Each row is a point. Each copy is the shape, with its points in the same order, turned, moved and blurred by noise. Is it also mirrored, or only turned?
In the rows, 128 means zero.

Shape, 9 rows:
[[ 83 109 158]
 [156 161 189]
 [126 121 106]
 [231 121 128]
 [170 149 155]
 [149  65  90]
 [144  97  92]
 [116 114 208]
 [ 69  91 113]]
Copy 1, 9 rows:
[[ 75 141 144]
 [164 166  94]
 [138 116 168]
 [214  75 108]
 [186 134 119]
 [128  53 156]
 [139  76 170]
 [105 158  84]
 [ 74 118 179]]
Copy 1 is: mirrored
Copy 2, 9 rows:
[[ 59 116 160]
 [150 135 180]
 [104  99 108]
 [201  55 138]
 [154 105 153]
 [ 99  36  96]
 [114  65  96]
 [ 95 110 204]
 [ 36 102 110]]
Copy 2 is: only turned

Shape:
[[ 87 151 105]
 [190  66 126]
 [144 152 165]
 [167  61  52]
 [ 93 197  97]
 [167  69  87]
 [125 125 123]
 [100 125 134]]
Copy 1:
[[ 80 137 146]
 [170 114  47]
 [150 121 151]
 [ 95 137  18]
 [ 65 173 171]
 [114 120  38]
 [105 123 115]
 [100  99 138]]
Copy 1 is: only turned
Copy 2:
[[138  82 141]
 [146 221 134]
 [ 84 134  94]
 [208 185 169]
 [148  50 101]
 [175 181 157]
 [122 120 137]
 [107 113 151]]
Copy 2 is: only turned
Copy 3:
[[ 83 117  83]
 [119 178 194]
 [122  86 147]
 [109 230 136]
 [116  95  53]
 [105 200 157]
 [ 99 126 127]
 [ 76 112 119]]
Copy 3 is: mirrored
Copy 4, 8 rows:
[[147 192 126]
 [152  53 150]
 [ 99 122 110]
 [217 103 204]
 [121 225 143]
 [184  80 178]
 [145 145 130]
 [150 149 110]]
Copy 4 is: only turned

Shape:
[[163  59 159  76]
 [146 153 114 103]
 [132 222 171 143]
 [ 84 214 138 124]
 [102 122 147 148]
 [124  49 119 165]
 [144  89  92 165]]
Copy 1:
[[196 141 173  49]
 [137 122 106 104]
 [ 97  39 136 144]
 [ 65  85 137 143]
 [158 136 146 158]
 [219 189 134 147]
 [184 162 103 126]]
Copy 1 is: mirrored
Copy 2 (7 x 4):
[[192  65 139 114]
 [ 94 118 123 124]
 [103 214 104 131]
 [ 72 204 146 152]
 [140 130 129 188]
 [160  58 110 206]
 [112  69  85 184]]
Copy 2 is: only turned

Shape (11 x 6):
[[116 157 158 132  88 138]
 [141 208 112 139 175 122]
 [ 59 188 183  88 125  98]
 [122  85 109 183  95 122]
 [130  58 178 217 190 143]
 [138 131 130  91 133  49]
 [145 148 142  89  84 164]
 [198 159 153 146  83 147]
 [148 166 165  91  76  69]
 [ 92  71 161 235 162 104]
 [165 123 151 161 119 133]]
Copy 1:
[[100 137 117 192 144 103]
 [129 108  86 141  62 140]
 [ 62  77  61 164 143  68]
 [163 140 189 158 124  87]
 [150  66 216 170 160 199]
 [ 60 111 154  99  95  84]
 [ 80 183 114 172 136 118]
 [ 88 182 157 214  92 131]
 [ 45 132 131 164  90  57]
 [169  24 211 167 156 137]
 [106 143 179 184 108 137]]
Copy 1 is: mirrored
Copy 2, 11 rows:
[[133 166  94 108  99 131]
 [176 122  58  44 145 149]
 [121 188  90  28  63 104]
 [117 115 154 135 112 198]
 [ 58  79 135 122 194 108]
 [131  92  83  65  48 131]
 [180 168  96 137  93 115]
 [166 149  48 167 116 137]
 [140 134  50 106  34 131]
 [ 29 100 142 108 174 163]
 [133 123  85 137 131 130]]
Copy 2 is: only turned
Copy 3 (11 x 6):
[[103 135 127 136 131 180]
 [157  79 135  74 167 152]
 [155 174  72 121 149 220]
 [ 64 163 166 127 131  98]
 [126 155 204 203 198  79]
 [162 188 140  73 108 159]
 [119 112 123 146  54 163]
 [ 95  99 198 131  94 167]
 [129 173 157  90  94 221]
 [103 183 170 166 231  82]
 [109 126 182 127 124 139]]
Copy 3 is: mirrored
Copy 4 (11 x 6):
[[103 146  91 121 126 160]
 [195 162 134 143 155 120]
 [163 142 120 101 102 227]
 [ 49 135 155 106 142 108]
 [103  65 146  28 164  68]
 [138 114 171 152  67 147]
 [107 170  69 130  86 132]
 [102 127  63 167 134 100]
 [117 113 108 182  78 178]
 [ 83  72 182  46 182 113]
 [103 112 106 124 133  98]]
Copy 4 is: only turned

Shape (9 x 6):
[[186 102 123  54 183 148]
 [168 141 169  68  89 179]
 [146 165 119 206  68 141]
 [160  92 140  45 108 109]
 [125 176 172 181 155  97]
 [112  90 147  70 152 151]
 [125 222 100 176 113 106]
 [121 173 110 169 109 146]
 [199  83 123  74 163 131]]
Copy 1:
[[110 126 173 153  99 239]
 [123  88 123  95  55 175]
 [146  87  68 173 127  77]
 [126 151 113  96 105 222]
 [193 140 160 168 132  92]
 [100 132 172  93 130 186]
 [140 158 105 200  98  64]
 [116 119 115 170 119  85]
 [125 118 146 156 118 246]]
Copy 1 is: only turned
Copy 2 (9 x 6):
[[197  52 120 133 137 165]
 [136  91  74  89 185 117]
 [ 75 181 137 144 185  60]
 [188 110 135  67 156 148]
 [108 117 163 123 100  32]
 [149 102  88 100  94 141]
 [136 163 162 156 147  22]
 [106 171 114 156 145  58]
 [176  78 155 139 142 171]]
Copy 2 is: only turned
Copy 3:
[[177 144  85 106  81 204]
 [216 151 163 159 125 172]
 [163 170 152 118 225  84]
 [175  96  97 165 105 170]
 [ 78 202 128 145 173 129]
 [156 136 125 138  58 134]
 [109 166 170  90 233 143]
 [140 170 153  94 186 108]
 [190 144  51 119 105 189]]
Copy 3 is: only turned

Shape, 14 rows:
[[127  88 114 166 170 144  36  74]
 [102  41 123  46 124 172 152  90]
 [147 145 178 168 112 108 101  61]
 [ 90 100  91 102 102 177 125  55]
 [156  82  85 153 190 173  78 124]
 [192 131 117 155  77 107 190 176]
 [182 145 137 151  69 134 124 133]
 [190 181 172 143  77 119 126 179]
 [121 142 177 183  89  59 129 155]
 [153  63 149 175 200 165  88  86]
 [173 175 159 111  79  92 128 164]
 [ 80 134  94  74 121 177 147 102]
 [152 205 198 187 119  91 145 115]
 [ 99 118 188 197 124 174  77  96]]
Copy 1:
[[ 87 149 110 168  82 147 114  41]
 [205 115 141 195 158 160  46 116]
 [146 158  47 146  98  98 157 102]
 [149  76  89 175 119 179  72 123]
 [ 91 134 178 148  64 131  84  73]
 [162  93 159  88 130  53 152 184]
 [167 101 125 125  92 101 180 150]
 [177 140 140  80  91  97 207 166]
 [125 162  98  97 169  84 198 146]
 [ 99 186 133 195  77 105  85  72]
 [195 131 126  70 123 107 186 145]
 [167 105 105 128 125 198  61 153]
 [140 189  54  78  95  75 173 165]
 [ 94 188  90 192  97 147 162 130]]
Copy 1 is: only turned
Copy 2:
[[114  98  94 132 206  45 130 182]
 [201 191 138  46 148 100 190 188]
 [132 121  66 163 200 164 103 164]
 [207 102 137  94 206 111 175 173]
 [134 122 135 135 155  17 136 127]
 [124 153 135 130 127 174 132  41]
 [136 112  82 152 138 161 141  90]
 [124 105  98 166  84 180 110  82]
 [ 74 122 105 117 156 192  70 122]
 [137 160  78 129 182  30  98 157]
 [114 124 109 153  98 190 138 115]
 [207 112 177 101 160 125 157 158]
 [125 135  99 188 148 193  37 126]
 [160  87  60 113 186  99  62 167]]
Copy 2 is: only turned
Copy 3, 14 rows:
[[ 77  78 113  95 139  53 139  80]
 [163 173 128  12 198 105  89 111]
 [ 55 105 111 126 130 164  88  90]
 [141 167 119  72 168  95  83  42]
 [119  91 161 116 164  39 138 119]
 [128 177 137 193 172 151  55 182]
 [ 90 149 134 154 129 132  41 136]
 [104 149 152 173  85 158  47 173]
 [102 133  65 173 109 183  99 155]
 [104  41 144  92 182  85 132 112]
 [ 95 185 141 149  86 169  71 164]
 [178 191 148  84 141 114 106  65]
 [ 85 104 137 186  99 215  93 116]
 [124  46  96 108 106 126  80  85]]
Copy 3 is: mirrored
